Rows are points. A path goes straight from each point to the next, and from the last back to the first. The post is the endless flat space through its rows: a point in 2 columns, a line in 3, a plane in 4, and so on, so that a path can go around it. Count how often the path circles the post. Going back the other way cancels.

Post (2 x 3)
[[ -4  16 -24]
 [  4  -4  38]]
Path (26 x 3)
[[-15   3 -42]
 [-30  28   4]
 [ -8  45  14]
 [ 28   9  63]
 [ 31 -12 -25]
 [ -4 -34  11]
 [-34  22 -19]
 [  1  59  17]
 [ 13  31 -36]
 [ 19 -13  -9]
 [-23 -21 -19]
 [-46  16   6]
 [ -9  43  30]
 [ 19  15  46]
 [ 24  34  12]
 [ 37 -13  10]
 [ -6 -36 -39]
 [-48  17   9]
 [-11  39 -43]
 [ 12  24 -13]
 [ 23   2 -32]
 [-21 -29  11]
 [-39  30 -32]
 [  5  28  48]
 [ 39  46   3]
 [  9  22 -95]]
Times around: 5

Post (5 x 6)
[[ 27  31  26 -10 -50  13]
 [-34  52 -48  21  -9  13]
 [-24 -12 -24   5 -15  29]
 [-18  11  27  17  -3 -70]
 [ 41 -25  37 -13  -2 -16]]
Path (21 x 6)
[[  2  23  22  12 -59  19]
 [  5   3  70  11 -10 -50]
 [ 14  39  11 -21  -4 -10]
 [ -5  -9 -53 -16 -31  12]
 [ 13  -4   7  16 -25 -67]
 [-34  -1 -28 -27 -32 -16]
 [-56 -34 -33 -13 -57   4]
 [ 95 -66  28 -31 -31  41]
 [ 61  28  50  32  11  -8]
 [-46  -9  16   8   9  -3]
 [ 26 -12  19 -16  27 -12]
 [ 18 -12  46  35  37  -7]
 [ 12  49   0  26 -42   1]
 [-13  -1 -55  15  11 -16]
 [ 32  60 -39 -13  16   8]
 [ 14  23  54 -18  12   6]
 [-28  33  26 -20 -20  -8]
 [-16   4 -12 -30  18 -46]
 [-40  -8  29  15   4 -60]
 [ 12  19  36  50  10 -20]
 [ 67  44  30   5   3 -54]]
Times around: 0

Post (7 x 8)
[[  5 -15   8  -4 -21   8 -21 -29]
 [ 43  12 -53   5 -24  12  39   9]
 [-38 -17  49 -38 -34 -36 -83   7]
 [  5   4 -21  40  -1  -5  40  14]
 [ 18  26  54 -44 -20 -13  29  69]
 [-17 -10  14  -2 -37 -13  17  12]
 [ 10  -2 -34   1   8  11  37   1]]
Path (30 x 8)
[[-29 -19 -83  19  26   0  12  21]
 [ 20   3  52 -36  33   8  -8  23]
 [ -1 -12 -34  30 -27  -5  77   9]
 [-10  -9   1 -10 -41  -5  25  -9]
 [ 27  22 -40  24 -17  34  55  -8]
 [-49  -9 -41   0 -56 -20  20  51]
 [ 10 -19  31  -5 -26   3  10  28]
 [-24  -6  25  11   5 -28  41  46]
 [ 34  25   3  -5 -16  -9  21 -18]
 [-53 -14 -17   0 -77 -45 -35  14]
 [  2  12  41  -4 -13  11  40  53]
 [ -7 -39 -54  69   8  -9  -7  -8]
 [ 35 -30  31 -66 -37  11  16 -23]
 [-22 -23  -9  62   8 -24  76   1]
 [ 52 -22 -52  21 -13  16  54   5]
 [ -6  -5  -4 -17   9  10  35  21]
 [  9  24  41 -14 -36   0  40  38]
 [-27  -6  24 -16 -79 -42 -95 -13]
 [ 36  11 -69 -28 -37 -16  10   6]
 [  1 -32 -11 -32   5 -15  -7  15]
 [  2 -29 -27  26   7  26  48  21]
 [-21 -19  19 -12 -17  25  34 -17]
 [-38  11  17 -10 -23 -21  24   7]
 [-15   2  67 -25 -32 -27  27  30]
 [ 23 -10 -53  25  27  19  93  11]
 [-31 -27 -31   3 -28 -30 -58  20]
 [  2  24  -3  -4 -15 -16  23  65]
 [-44  22  -6 -19  -3 -26  32  53]
 [ -8   8  20  -7 -63 -23  10   9]
 [  7  16 -12 -19 -19  21  11 -17]]
Times around: 0
